Rows are points. Two turns around zero, p and q, are shown by what they do to some points. Write where each new point lands after one turn and then the other. Backwards means that the second turn is done in reverse. Each puzzle has new turns, and all numbers are rounded.

Turn p:
[18 30] => [-24  25]
[-44  12] => [-23 -39]
[ 26 -42] => [47 14]
Turn q:
[-39 -15] => [-37  20]
[-17  14] => [ 0 22]
[10 40] => [37 19]
[ 46 -39] => [  0 -60]
Where do these land?
p, then q: [ -8 -10] => [ -3 -12]
q, then p: [-32 -10] => [-25 -23]
p, then q: [11 -4] => [12  1]
q, then p: [73 -2] => [67 29]
p, then q: [-45  27] => [-52   5]

Turn p:
[-9 18 22] => [-6 -4 29]
[ 45 -35 -24] => [ 42  11 -44]
[-65  38  46] => [-52 -31  64]
[  3 -32 -35] => [  0  -1 -48]
[  0 -17  10] => [  9 -17  -4]
[ 26  27 -20] => [ 7 42  1]
Turn q:
[25 15  4] => [10 26 10]
[  3 -20  64] => [-46   0  49]
[  7  -3 -68] => [ 58 -16 -33]
[-35   8   0] => [-22 -11 -26]
Where do these land?
p, then q: [ 26 -56 -15] => [63 -9  2]
q, then p backwards: [44 10 18] => [24 41  9]
p, then q backwards: [-30  41 -20] => [-8 19 51]
p, then q: [-41   5  17] => [-31 -32   6]

Turn p:
[-7 -2 32] => [  4 -16  28]
[ 4 68  3] => [66 16 -2]
[ 10 -87 -23] => [-86 -19 -22]
[20 36 14] => [ 42 -12  -4]
[-16   7 -10] => [ 1 20  3]
[-11 -21 -17] => [-26  12  -5]
Turn q:
[-27 -50   2] => [-29 -29 -40]
[-31  26  16] => [-29  31  10]
[ 18  -6 -49] => [ 45   2 -27]
[41 30 31] => [14 -5 58]
Where do these land?
q, then p: [-18 -38 -36] => [-22  28 -43]
q, then p: [ 23  42 -16] => [ 40 -30  -6]
p, then q backwards: [35 15 29] => [ 37 -29  -8]
q, then p backwards: [-2 19 50] => [-36 -31  24]
p, then q backwards: [-38 -38 -27] => [-49  22  27]

Turn p:
[-16  32 -53  18] => [-47   9 -21  42]
[-11 -63  31 -69] => [ 27  18 -11 -93]
[33 28  7  5] => [22 14 15 32]
[ -6  -3 -47  24] => [-25 -12 -37  25]
[ 34 -24  42   9] => [ 53 -21  14 -10]
[-46  14  18 -17] => [-35   6  31 -27]
[11 15  2 30] => [  4 -16   9  30]
Turn q:
[ -7 -42  34  26] => [ 11 -28 -31  42]
[-11  45 -31  -8] => [-29  20  36 -26]
[ 14  42 -14 -45] => [ 16  21  39 -44]
[ 28 -28  -4  37] => [ -1  21 -43  25]
[  6 -35   9  47] => [-10   0 -41  42]
[  8  60   7 -10] => [ 5 29 54 -4]
[-38 -41  -2 -47] => [  8 -62 -13 -36]
Where do these land?
q, then p backwards: [-1 18 46 -5] => [27 20 29 21]
p, then q: [ 13 -58   7  48] => [ 12  -1 -72 -23]
q, then p: [ 40 -38  -6  41] => [-31   5 -30  53]
q, then p backwards: [ 21  -1  26 -18] => [33 -6 18 -2]
q, then p backwards: [ 11  13   0 -45] => [  5 -19  39 -21]
q, then p: [-63  30 -33 -23] => [-13  -4  24 -76]
p, then q: [-21  36 -39   2] => [-47 -15  22  18]

Turn p:
[-66   9  20  -1  12  80] => [-26  43 -62 -58  -3 -41]
[ 21  15  14  12   3 -32] => [ 4  0 39 11 19  8]
[ 37  -3 -53 -10  29  85] => [  4 -25 -80 -40  14  59]
[  2  -1 -23  18   0 -28] => [-18 -21  13  25   6   3]
[-12  10 -11 -16 -49 -27] => [ 11  17  -1  55 -11 -14]
[ 44 -13  22  17 -12 -26] => [  8   3  47   8 -11  35]
[-55   8  23  13  10  23] => [-29  26 -13 -28   1 -44]
[-15 -31  16  -8  -5 -34] => [  5 -11  29   8 -32 -25]
[ 46   8  -8 -26  12 -40] => [ 42 -31  28  20  19  20]
Turn q:
[ 51   1   4 -28 -41  14] => [ -2   7 -40  15 -56 -16]
[-39  -9 -15 -11  41 -32] => [-33 -25  22 -14  48   0]
[  2  49  16  20  25 -43] => [-30  53  34 -16  18 -11]
[ 41  -6 -20  38   6  41] => [ 50  26 -45  -9   8   3]
[ -3 -29 -36  22 -25  24] => [ 26 -15 -33   9   4  42]
[-31  47  24 -15   2  34] => [ 18  -5  46 -40 -32  -6]
[-20 -53  27 -28  -8 -39] => [-31 -41  16  56  10 -13]
Where do these land?
p, then q: [ -9  12   9 -23 -30  -1] => [-8 39 -8 -6 -3  8]
q, then p: [ 97 -45  48  25  29 -26] => [-55 -42  50  52  76   8]
q, then p: [-14  30 -65 -15 -31  21] => [ 28  10 -72   3 -30   1]
p, then q: [-15 -11  13  -6  48 -14] => [-29 -25   2  28   6 -27]
p, then q backwards: [  2  19  25  31  19 -19] => [-28  18  11   6  28 -26]
p, then q: [-47   7 -38 -25 -32  -8] => [-20  32 -15   9  35  50]
q, then p: [-39 -10 -19  15 -23  24] => [  8  10 -21 -32 -25  33]
p, then q: [25 -2 28 -3 20 24] => [ -2 -16 -10 -17 -28 -31]

Turn p:
[-12  42   6  18  24  19] => [ -8 -39 -21  13 -18 -25]
[ 28   1  23 -22  24 -43] => [ 39  -8  -1 -47  18  -5]
[ 29 -20 -47  13  -4   2] => [ -1  50 -31  11  10  -1]
[ 32 -16 -10 -51  10  -9] => [ 41  21  13  -4  42 -11]
[-40 -17  23  35   2  63] => [-41 -40  -5  51  -8  41]
[-11 -21  18 -49 -13  47] => [ 14 -11  46  47  28  16]
[-17  46  20  73 -56 -59] => [ -29    5   -1  -57 -103    4]
[-10 -15 -33 -16  13 -19] => [-16  22   1 -13  31 -18]
Turn q:
[-24  45  29  -5  67  -7] => [-20  52  34 -44  21  37]
[ 44  34   2 -34 -64   7] => [  3 -38  20 -11   9 -80]
[-10  44  28  48  34 -22] => [ 11  51  -4 -59 -15  18]
[  6  -9 -10  23  15 -18] => [ 23  12  -3   3 -18  16]
[ -1 -53   4  14  49   5] => [ 23  17 -16  32  20  54]
[  1   4   2  -9 -46  40] => [-25 -19 -24   9  12 -45]
[ 12   4 -58 -18 -40   3] => [-10 -22  17  39 -36 -42]
[-27 -70   3 -18 -15  -8] => [ -4 -54 -24  32   6  41]
Where do these land?
p, then q: [-24  37   5 -23  -9 -29] => [ 11 -45  11 -28  11  16]
p, then q backwards: [ 46   1  45 -10  26   1] => [ 31 -39  31  15  -6 -35]
q, then p: [  0 -55  -8  33  51   6] => [  5   1 -54  55 -27 -13]
p, then q backwards: [-61  -2 -11  42 -42  31] => [-65   6 -58 -22   2  11]
p, then q: [ 5 27 -2 14 29 61] => [ 33   9 -36  28 -46  15]
p, then q backwards: [ 47  34  40  -3 -15 -29] => [ 32   5   4  36 -12 -59]
p, then q: [ 26 -14 -30 -15 -25 -48] => [-12   7  51 -33  11 -29]
p, then q: [-39 -28 -39 -39 -16   6] => [-16  32  -2 -55   8  35]
